Each row is a point. Two turns around zero, p and q, are shown by what they do to some points. Where does a point land after both, in the order given? Backwards means that the second turn is done in reverse. Each puzzle has new turns, and all numbers are rounded.
In the rows, zero is written as 128.

Turn p:
[137 198 120] -> [ 64 109 104]
[ 83  69 112] -> [203 114 124]
[137 121 156] -> [125 134 157]
[155 124 125] -> [120 154 128]
Turn q:
[121 138 151] -> [124 118 152]
[128  72 123] -> [ 88 162 107]
[190 158 135] -> [129  63 104]
[ 74 143 103] -> [170 168 148]
Where do these land?
q, then p: [130 101 112] -> [120 112 102]
p, then q backwards: [144 133 158] -> [110 119 156]
p, then q: [181 138  58] -> [214 136 108]
q, then p: [ 96 163 181] -> [127 129 199]
p, then q: [ 75 104 132] -> [ 82 116  94]
p, then q backwards: [142 129 128] -> [121 116 128]

Turn p:
[125 111 106 101 152 170] -> [119 146 155 162 136  89]
[140 225 115 101 109  41] -> [119 184 130  43 155 212]
[152 107 144 136  85 143] -> [147  84 152 117 108 123]
[100 101 120 111 154 109] -> [111 141 119 173 133 147]
[140 133 101 154 118 128] -> [164 127 123 119 145 124]
[145 106 177 157 149 134] -> [102  79  96 127 125 108]
[ 95 115 133 136 128 169] -> [135 135 121 152  94  95]
Turn q:
[112 153 143 140  91  77] -> [134 193 135 141 133 100]
[114 122 144 133 201 155] -> [ 90  72 133 156  93 132]
[169  76 117 102  97  57] -> [125 186 157  48 115 146]
[107 108 110 130  93 137] -> [119 139 113 116 171 135]
[135 147 146 161 142 170] -> [143 103 111 174 120 150]
[128 128 141  94  95 134] -> [147 132 158 118 161 125]
[130 162  95 137 176 167] -> [137  70  89 143 105 108]
Where do these land?
q, then p: [101 108 111 116 174 125] -> [132 136 126 170  97 158]
q, then p: [126 139 131 122 156 129] -> [139 110 126 136 116 146]
p, then q backwards: [149 109 159  58  62 138] -> [155  93 189  78 181 118]
p, then q: [192 110 168  84  86 150] -> [ 83 143 205 137 155 162]
p, then q: [108 107 160 138 136 122] -> [114 139  99 119 155 136]
p, then q: [129 147  90 175 135  87] -> [155  77 104 100  97 125]
q, then p: [108 116 100 158 141 151] -> [158 150 126 166 136 121]
p, then q: [111 188 105 174 135 121] -> [174 104 118  88 111  84]

Turn p:
[119 141 124 128 141 127 115 151 225] -> [154  94 110 176 101 156  65 104 121]
[134 129 143 129 143 116 158 103 105] -> [137 151 101 105 145 123 146 131 139]
[134 150 112 150 147 123  98 149 132] -> [103 113 131 153 156 129 108 124 110]
[147 115 138 151 132 125 137  88 109] -> [104 140 104 100 135 130 149 114 150]
[125 149 142 107 132 132 140 113 114] -> [137 149 115 112 128 134 133 149 113]
[134 121 144 131  94 100 110 115 104] -> [104 144 126 124 107  94 154 117 118]
[140 143 108 145 138 123 188 139 100] -> [138 146 117 131 169 113 132 165 171]
[139 119 138 104  88 166 106 136 107] -> [111 116 160 119  92 137 160 156 114]
[120 134  79 128 130 121 107 127 136] -> [112 118 151 121 136 114  85 124 125]
[ 83 143 136 145 121 148 114 143 179] -> [139 140 146 172 106 167  96 106 121]
[133  64 145  89 142 128 133 145  97] -> [169  96 149  95 132 111 181 119 124]
Turn q:
[118 145 119 107 117 129 120 112 113] -> [125 131 104 141 139 124 136 151 117]
[124 110 112 161 143 126 123 111 109] -> [139 116 105 133 110 109 117 107 150]
[102 104 107 144 133 101 138 112 153] -> [146 130 116 105 123 110  86 110 112]
[132 145 180  85 101 138 137 185  89] -> [ 93  89 168 148 180 162 161 157 129]
[127 120 107 114 174 122 139 130 141] -> [102 137 121 113 113 112 130  96 104]
[122 126  82 155 130 131 110 136 148] -> [135 160 117 150 113 129  94 102 131]
[133 116 144 110 117 161 144 128 131] -> [123 140 149 117 153 114 148 138 143]
[139 106 118 160 132 107  78  90 155] -> [148 148  93 100  84 145  95 130 154]
[179 158 154 114  77 122 142 153  96] -> [154 108 147 150 162 181 180 144 130]
[104 150 157 131 155 143 148 125 144] -> [115 120 162 125 106  96 132 146 111]
Where do these land?
p, then q: [114 162 138 142 156 139 129 129 166] -> [121 153 115 161 103 120 131 125 164]
q, then p: [120 132 137 153 153 104 118  98 126] -> [117 114 149 124  96  95 131 131 137]
q, then p: [126  95 151  86 157  79 124 134 147] -> [162 132 174  79 117 130 135 139  95]
q, then p backwards: [108 163 111 100 138 109 131 125 135] -> [133 166 147 112 130 118  97 133 123]
p, then q: [128 110 122 146  95 124 158  91 140] -> [149 168 136 121 132 139 111 155  97]
q, then p: [124  83 103 135 106 147  99 152  92] -> [123 113 121 126 136 164  74  87 131]
p, then q: [121 127 149 114 136 144 113 124 118] -> [125 120 130 137 146 114 153 130 135]
p, then q: [123 135 111 114 142 134 153 145 110] -> [105 124 147 122 114 149 141 111 124]
p, then q: [212 129 109 140  86 163 126 111 144] -> [118 156 151 122 187 119  50 120 127]
p, then q: [103 144 147 150 110 138 129 171 102] -> [147  94 170 148 100 115 134 123 130]
